Each row of a before or after table is a point. One or more steps were done to the points. Then noise was added and the rows were shuffled. The steps act on how far a point lies along the listed directions, d1 being the first. Write out the steps. A step turns or swaps two directions, mirrors them in a line or flattens them onto one, adds a multiple of one to another, or multiplies one. Angles are multiples of 10 degrees, from the lower direction toward the higher: turns from -170 to 170, lines from 10 to 170 but not 90. Use the fewest steps. Two steps may share a direction if one is a turn and the other turns, adds or multiplies; they go together, in the order done. Otherwise the lowest direction goes first.
In the rows, zero is written as 128.

Directions:
(1): [115 172]
(2): [ 84 115]
Before:
[[129 149]
 [123 157]
 [165 154]
 [124 103]
 [109 153]
 [146 110]
 [155 141]
 [116 154]
 [166  29]
 [183 174]
 [116 150]
 [109 146]]
After:
[[139 155]
 [140 152]
 [136 157]
 [135 105]
 [115  22]
 [117 108]
 [ 89 145]
 [129 157]
 [ 64 162]
 [121 150]
 [ 99 135]
 [135 153]]
Steps: mirror d1 and d2 in the line at 170 degrees

Directions:
(1): [140 176 155]
(2): [ 81 123 158]
(3): [156  99 167]
Before, 11 rows:
[[163  81 143]
 [127 139  58]
 [142 160  82]
 [151 139 129]
 [130 141 112]
 [136  71 146]
 [145 132 166]
 [144 157 107]
 [148 153  87]
 [ 93 110 154]
 [139 132 124]]
After:
[[138  58 151]
 [144 183 115]
 [144 141 125]
 [176  86 159]
 [143 201  93]
 [129 154 113]
 [153 153 136]
 [152 193 100]
 [128 179  67]
 [ 82  71 135]
 [151 121 169]]
Steps: add -1 times d2 to d1; multiply d3 by 1.3

Directions:
(1): [117 120  93 130 115  60]
(2): [125 144 163 136 189  97]
(3): [130 137 128 206 118 131]
Before, 13 rows:
[[129 129 153 220 137 156]
 [126 115 129 166 131 111]
 [137 107 136 108 161 138]
 [130 130 139 109 142 147]
 [136 138 141 180 115 149]
 [131 107  83  89  75 157]
 [122 117 136 126 129 162]
 [147 157 157 249 132 161]
 [115 119  94 114 130  46]
 [137 141 161 141 122 161]
 [127 111 149 136  90 166]
 [128 121 113 178 106 153]
 [115 116  86 141  99  37]]
After (13 x 6):
[[131 140 165 117 171 117]
 [121 125 145  97 178 114]
 [127 109  96  55 109 143]
 [138 163 194 139 228 103]
 [128 126 123 136 116 153]
 [120 116  90 145 107  86]
 [118 120 106 123 121  57]
 [126 114 142 138 157 103]
 [135 141 161 128 131 142]
 [120 113 136 119 134 150]
 [137 103 117 151 122 151]
 [119 110 164  91 128 134]
 [121 134 183 138 205 114]]
Steps: multiply d1 by 0.7; mirror d2 and d3 in the line at 40 degrees

Directions:
(1): [116 128 139 138 132 190  93 182]
(2): [ 67 126 153 140 147 159 145  81]
Before, 10 rows:
[[115 128 131 146 112 147 114 143]
 [164 137  94 132 111 109 111 164]
 [118 115 139 130 140 128 129 128]
 [123 127 119 134 123 114 133 115]
 [249 124  93 117 113 100  84 227]
 [125 134 137 126 128 155 115 144]
 [144 124 127 119 130 115 105 152]
 [185 128 124 116 120 102 127 161]
 [117 128 135 117 142 134 151 101]
 [101 141 136 116 142 144 133 120]]
After:
[[142 127 146 131 133 169 107 180]
 [102 127 134 146 117 136 131 111]
 [119 142 126 111 136 112 144 107]
 [107 134 143 127 134 145 132 110]
 [137 128 115 133 119 114 124 133]
 [125 115 135 127 138 114 133 123]
 [148 128 121 110 132 109 148 115]
 [117 137 118 147 125 169  99 169]
 [118 120 156 154 153 247  65 219]
 [115 123 140 127 139 144 103 146]]
Steps: turn d1 and d2 by 80 degrees

Directions:
(1): [201 124 132 126 115 114 149  71 122]
(2): [ 81 131 165 151 134  97 146  78 166]
(3): [115 181 122  66  88 105 147 131 134]
(4): [131 161 139  96 209 135 126 113 111]
(5): [155 121 147 135 150  74 163 184 149]
(6): [148 133 157 117 122 101  46 130 151]
Before (12 x 9):
[[116 122 111 143  81 155 104 129 128]
 [151 113 144 123 155 124  88 152 131]
 [ 74 136 100 136 109 149 113 116 102]
 [177 114 143 126 124  99 109 132 135]
 [ 63 137 122  93  91 160 133 138 126]
 [108 126 108 110 114 161 116 153 112]
 [189 175 113  53 152 134  77 118 108]
 [171 116 167 136 160 112  66 100 144]
 [155 111 138 133 171 125  95 124 120]
 [127 142 100 122 100 167 150 118  95]
 [157 156 135 133 140 118 125 117 128]
 [ 85 135 106 103  86 148 161 136 101]]
After (12 x 9):
[[227 160  46  30 155 210  23 221  43]
 [116 159 127 132 143 138 106 140 125]
 [170 115 109 141  79 147 115 123 119]
 [ 87 125 183 147 164 111  57  91 169]
 [212 111  89  99 110 161 127 161  84]
 [114 116 128 125 129 133  77 171 128]
 [173 124  89  91  82 149 169 146  76]
 [159 110 140 123 157 128  84 158 126]
 [124 111 143 140 174 128  89 124 128]
 [160 129 111 135 104 115 148  79 103]
 [185 127 121  84  83 131 169 112 111]
 [173 134  75 113  99 189 139 150  67]]
Steps: mirror d1 and d5 in the line at 110 degrees; turn d2 and d3 by 20 degrees; multiply d2 by 3

Directions:
(1): [ 97 135 103 135 112 120 117  53 141 108 190 111]
(2): [110  87 111  64  76 142 134 155 152 152 142  96]
(3): [101 178 115 101 114 160 191 117 133 130 120 183]
(4): [120 115 157  57 149  82 123  88  98 110  98 137]
Before:
[[ 88 181 114 140  97 168 166 134 136 152 143 165]
 [140 131 151 126 117 145 148 195 122 161  63 145]
 [118 115 121 210 146 107  83  80 144 102 173 121]
 [155 119 115 182 152  86  53  62 134 108 152  88]
 [139 144 127 171 160 103 122  61 136 105 138 112]
 [ 83 164 108  68 104 138 149  55 126 103 161 163]
 [114 136  69 123  74 157 152 178 165 153 128 125]
 [112 110 126 126 107  91  87  57 135 118 176  84]
 [144 144 105 153 104 162 172 187 144 144 101 174]
 [111 124 158  46 146 122 166 121 116 129  88 179]
 [129 152 126 152 145 128 132 120 114 103 117 160]
 [150 130  99 174 140 111  99  94 130 131 178 100]]
After:
[[116 133 160  64 161 118 162 115 109 125  87 190]
 [132 129 119 147 141 107 124  70 142 114 142 102]
 [115 140  70 126  79 153 155 177 163 150 130 126]
 [152 157 164 165 148 138 144 174 106 147  57 162]
 [ 87 177 114 135  94 169 168 140 136 157 144 162]
 [ 72 142  98  34  79 146 153  66 138 117 170 147]
 [153 158 113 176 125 155 170 175 131 137  93 188]
 [147  98 106 152 129  95  53  71 145 118 162  75]
 [106  95 114 180 118 116  84  94 157 110 182 104]
 [131 151 126 153 144 128 133 120 113 102 115 161]
 [146 115  92 149 123 116 105 103 139 141 180  86]
 [103  87 119  86  77  97  92  76 149 132 182  62]]
Steps: add 0.7 times d1 to d2

Directions:
(1): [108 111  97  99 176  53 123 137 122 130 177 161 113 145]
(2): [157 102 146 141 102 103 116 149 129 193 133 113  61  88]
(3): [103 110 158 158 141  84  74 131 153 132  56 148 151 134]
(4): [208 151 180 116 174 111 116 122 145  93 141 121 135 107]
Before (12 x 14):
[[175 131 192 144 160  99  96 135 166 104  56 139 164 117]
 [135 158 135  77 203  84 124 104 107  68 154 164 172 169]
 [176 124 185 139 157  68  87 125 176 112  74 138 132 121]
 [135  87 160 165 139  69  75 139 151 136  78 152 140 119]
 [ 86 140  47 107  94 187 190 108  95 112 155 134 157 169]
 [147 132  94 116 104 150 164 123 116 122 165 108 123 110]
 [117 129 141 162 100 147 123 111 125 131  82 107 135 135]
 [138 136 137 110 171 105  73 121 144  80  99 161 179 156]
 [129 144 133 135  94 176 146 121 125 101 132 111 136 109]
 [154 133 188 173 157  76  58 145 171 151  69 119 129 145]
 [146 132 109 144 124 162 127 135 116 144  90 109 139 135]
 [ 87 136  75 108 140 134 142 109 128 105 161 146 149 164]]
After, 12 rows:
[[186 137 191 130 172  55  87 124 177  86  87 143 141 121]
 [135 124 134 136  91 143 138 133 125 140 150 109  98  94]
 [103 141  96 140  97 191 144 109 129 113 119 116 151 144]
 [138 121  90 113  96 141 169 126 115 135 165 106 118 108]
 [129 117 137 160 110 100 116 123 122 158 106 108 102 122]
 [162 181 178 110 140 185 135  89 112  62  92 119 196 154]
 [178 145 177 134 134 149  79 120 150  91  74 133 172 129]
 [166 137 196 158 192  49  63 147 180 132  89 130 131 152]
 [ 96 125  61 137  33 220 193 116  97 165 123 111 121 140]
 [154 114 101 138 126 135 122 144 111 164 113 112 106 123]
 [199 128 209 147 167  80  87 142 165 120  67 145 144 106]
 [149 102 163 147 174  64  77 128 154  97  91 165 164 128]]
Steps: turn d1 and d2 by -80 degrees; add 0.3 times d3 to d4

Directions:
(1): [129 152  90  84 120 154 169  87 153 151 124 109  66 104 182 154 100 146]
(2): [105 108  98  81 189 149 122 130  80 176 160 111 133 174  88 127 101 142]
Before (14 x 18):
[[113 100 132 105 174 113  82 160  80 130 159 135 173 191  54  90 143 140]
 [118 124 115 124 158 146 135 126 122 136 139 111 131 129 140 135  99 133]
 [130 120 124 133 123 109 119 142 128 116 142 136 146 141 100 138 125 121]
 [110  97 152 136 165 107 101 150  85 132 156 142 159 159  68  91 134 125]
 [103  78 128 108 179 124  81 153  89 152 152 131 162 155  70 114 120 129]
 [135 151 112 103 113 142 173  82 148 150 124 113  62 119 189 144 106 137]
 [ 98 137  88  99 164 160 135 116  91 179 132 119  94 145 131 125 109 138]
 [190 170 177 181  10  80 146 137 221  52  73 164  99  44 226 146 157 122]
 [113  96 131 147 191 129 102 153  76 125 165 119 151 178  63 123 132  89]
 [119 100 128 121 168 118  99 152  82 152 153 128 182 163  54 121 123 106]
 [ 97 113 135 132 192 128 101 163  57 131 155 125 173 179  54 125 103 124]
 [115  95 100 147 176 143  90 169  58 161 157 116 153 174  68 112 134 114]
 [119 111 129 121 164 137  77 173  85 146 136 116 160 168  57 127 146 124]
 [130 130  58  50 123 172 181  56 145 188 121  91  54 116 181 170  77 149]]
After, 14 rows:
[[131 120 167 175 106  90 117 131 140  90 130 153 140 106 114  97 159 113]
 [128 158 127 163  96 131 138 123 147 118  89 142  98  92 174 124 144 119]
 [154 130 138 210  76 113 105 158 138  91 110 140 130  97 140 120 173  97]
 [132 140 112 105 134 140 164  92 129 160 131 119  76 133 164 134 112 134]
 [147 132  96 101  79 146 170  67 170 149 102 109  78  90 188 160 105 137]
 [141 113 161 165  88 101  96 145 163  82 106 154 147  83 133 117 149 115]
 [127 138 133 151 130 128 133 123 143 115 123 124 129 106 158 142 118 125]
 [136 124 127 128 117 109 121 134 138 112 139 135 145 135 102 138 123 124]
 [145 137 166 158  87  84 101 146 155  62 115 154 150 116 124  96 174 129]
 [134 154 181 201  88 102 125 149 140  59 103 146 153  98 125 132 139  99]
 [112  94  76  14 233 155 122 148  51 223 190 105 118 217  75 134  59 168]
 [147 143 159 172  93 112  96 162 145  92  98 127 138 115 111 134 172 111]
 [145 130 157 176  90 100 115 144 147  93 110 144 165  94 116 123 148  92]
 [136 119 162 193 113 101 117 142 141  66 124 140 137 114 120 130 162  66]]
Steps: multiply d1 by 0.7; multiply d2 by -1
